Rows are points. Before rounding, the points of a table are all equally far from one centre. They may lie mostly on one side of it. Write the centre, to within rounding.

Points (9 x 3):
[[  1  50  47]
 [ 33 -31  25]
 [ -3  -7  66]
 [-10 -27   8]
 [-17  -3  59]
 [ 31  49   6]
 [ -6  -4  66]
 [ -5 -25  50]
 [ -1  13  70]]
Centre: [13 10 26]

Points:
[[-62 -40  52 -20   4 -51 -10   1]
 [-36 -29  41 -43   6 -26 -46 -14]
 [-38 -18  62  15  37 -34  -4  52]
 [-76  10  56   1  24   4 -28   8]
 [-55 -10  53   9   5 -37 -14  58]
 [ -1  -7  59 -26  48 -33 -19  19]
 [-21  12 -12 -36  55 -21 -33 -27]
 [-24 -10  70  12  29 -42 -30  42]
 [-14 -15  63 -19  39 -39 -22  35]
 [-29 -32  20 -38   8 -24 -64  -1]
 [-36   3   1 -29  41   6  -9  52]
 [-13 -18  27  -6  56 -52  40  10]
 [-72  -1  44   5  23  -9  30  29]
 [-51 -20  74 -13   9  -5 -28  -1]
 [-65  -3  67 -18  13  -4  -4  -6]]
Centre: [-25  -8  10  14  14 -22 -11   1]

Points:
[[ 42 -46 -33  67  20   0   8 -21  19 -44 -20 -51  57 -23]
 [ 16 -79  23   1 -45 -22  25  18  60   6 -41   2  -1 -13]
 [ 18   3  34  44 -39 -78  19   4  25  -4 -12 -11  40  38]
 [ 10 -51  37  62 -33 -41 -36  31   3  10  31  10 -22  36]
 [ 37 -40 -18   8  56 -28  20  34  50  11  -4  18   9   7]
 [ 23 -36  47  22  12  -8  13 -43  -1 -15  26  40  48 -26]
 [ 46 -28  -1  12 -32  11   4  22 -21 -22  71  21   7  10]
 [-19 -49 -25  87  37  -7  10   5  31  14  18  21  33 -35]
 [ 45 -42 -36  51  19 -54   7  12  60  -7  -6   8 -44  -7]
 [  7 -17  20  76   0 -33 -10  27 -26 -31 -56   5  41  13]
 [ 71 -10  30  40 -23 -26   8  -9  60 -13   9  -5  58  27]
 [ 15 -73   9  40  13 -13  -3  14  62  11  10 -71  50 -31]
 [ 34 -86  39   3 -14 -66  -3   6  34   9  16  14  39 -28]
 [ 68 -42  38  49  10 -37  -4  -9   7 -36  29 -64  26  13]
 [ 55 -29  28  51  -9 -12 -25 -38 -22  43   3 -36  29 -24]
 [ 43 -53  30  75  41 -31  15 -15  17 -53  25  -7  19  17]
 [ 51 -14  -1  94 -14 -35  44  -8  32 -28 -24 -49  23 -19]
 [ 43 -22  32  27   1  20  58  14  39  24  15 -21  38  11]]
Centre: [ 14 -32  -1  35 -13 -19  -2   5  16 -11   4 -11  13 -11]

Points, 28 rows:
[[  3  42  32  18   0 -54  11 -41 -70  47  -6  21  -7  18  49 -11  34  17
   11 -66  53 -20   0  55]
 [ 14  39   4  22 -18 -47  30  -8 -90  35 -36  42  -2   3  43   6   9  -6
   43 -32  59 -13 -68  22]
 [ 21  34  -5  23 -39 -17   4 -35 -86  32 -42  25 -11   8  48  31  23 -34
   40 -14  63  14 -36  -4]
 [-32  35  -7  38 -16  15   7   8 -39  61 -75  40  -5  18 -22  -8  31 -19
   15 -16  65   7 -19  51]
 [-11  49   5  27  -9 -41  16 -41 -23  32 -19  17   5 -11  75   4  -7 -31
    5 -58  37  42 -54   1]
 [  5  20 -17 -23 -37 -17   5 -20 -66  -6 -65  34 -54  29  55  -4  -2 -21
    4 -22  33  29 -46  15]
 [ 20  65 -33  23 -19 -34  47 -49 -40  14 -41  42   3   7  39   8 -11 -49
   30 -49  42  -4 -24  60]
 [-35   0 -35 -11  29  -3 -10  -2 -28  16 -80  15  17  -8  -8  36   1 -13
  -13 -20  26 -28 -23  12]
 [-31  29  -1 -10 -59 -38  62 -12 -26   2 -56  48 -18 -17  27  16   5  -7
   11 -53  45 -21 -53  -2]
 [-33  25 -57  19 -30 -12  41 -38 -69  28 -25  48 -10   1  38   6 -15  -5
   20 -11  23 -23 -57   8]
 [ 28  38 -30  31  23 -40   2 -21 -34  29 -35  29  21   5  70  22  -5   9
  -15 -51  46 -31 -57  41]
 [ 15  49 -13  12  -9  -7   6 -45 -30  15 -67  45 -27  11  27 -24   9 -13
   18 -66  48 -26 -84  14]
 [ 10  45  -1  37  -2  10  26 -50 -55  52 -87  68 -59 -25  15   6  -1 -20
    4 -64  32   3 -45  48]
 [-13  37 -10  17 -12  -8  12 -83 -89  43 -21  49  -8  28  27   4 -22  20
   14 -48  39 -30 -13  41]
 [-16  39  -7  -2   6  -8 -10 -42 -53   4   9  57 -53 -13  11  10 -24 -37
   53 -24  36  13 -55  20]
 [ -1  48 -12  -8  13 -39  -6 -80 -57  15 -47  16 -30  15  28  39   1 -11
   19 -30  43  51 -20  22]
 [-22  67   7 -31  14 -36  34 -27 -39  37 -32  65  -9  -7  57  50  31 -25
   -1 -44  56 -34 -27   2]
 [ 18  29 -15  41 -26 -41  12 -76 -20  11 -55  39 -26  -1  27  34  17 -36
   39 -38  65 -29 -52  19]
 [  5  65  29   0 -39  -8  13 -13 -27  48 -70  23 -42   3   8  22   9 -31
   37 -70  67 -16  -1  15]
 [ 25  62  40  28 -64  -3  24 -58 -51  34 -41  31   3  13  10   6   0 -27
    5 -36  60 -17 -55  28]
 [ -5  27 -47  11 -17   6  25 -51 -58  25 -45  16 -27   0  42  40  -1   0
   47 -33  45 -20 -12   1]
 [ 13  27 -19  15  46 -49  17 -51 -49  42  -7  59  -6  10  24  50   6 -30
   38 -23  66   6 -26   5]
 [ -9  16  -1  49 -30  14  -6 -56 -53  30 -58  37  24  12  35 -29  19  17
   -4  -5  38 -13 -18  12]
 [  2  19 -16  59  -1  -9 -42 -31 -71  -1 -32  33  10 -22  31  39 -12   7
    3 -17  48 -15 -49  41]
 [-41  39 -15  -2  35  -9  15 -52 -54  32 -43  24  -2 -15  52  -7  25  -1
   22 -36  38  17 -17   8]
 [  5  31 -12   7  -9 -55   8 -26 -44  45 -65  25   7 -27  61  10 -20 -30
   27 -20  44   3 -39  -9]
 [ -3  67 -39 -18 -35 -19  39 -68 -43  11 -46  56   3  25   2  17  24  -9
  -17 -19  59 -13 -21  23]
 [  0  19 -29 -19  23   5  18 -59 -34  42 -25  78   2 -21  35 -32 -23   4
   17 -47  23 -10 -21  28]]
Centre: [  1  19   6  11 -17 -22   0 -19 -28  37 -26  51 -15  11  11  29  16 -12
  -1 -39   3  -1 -25  31]
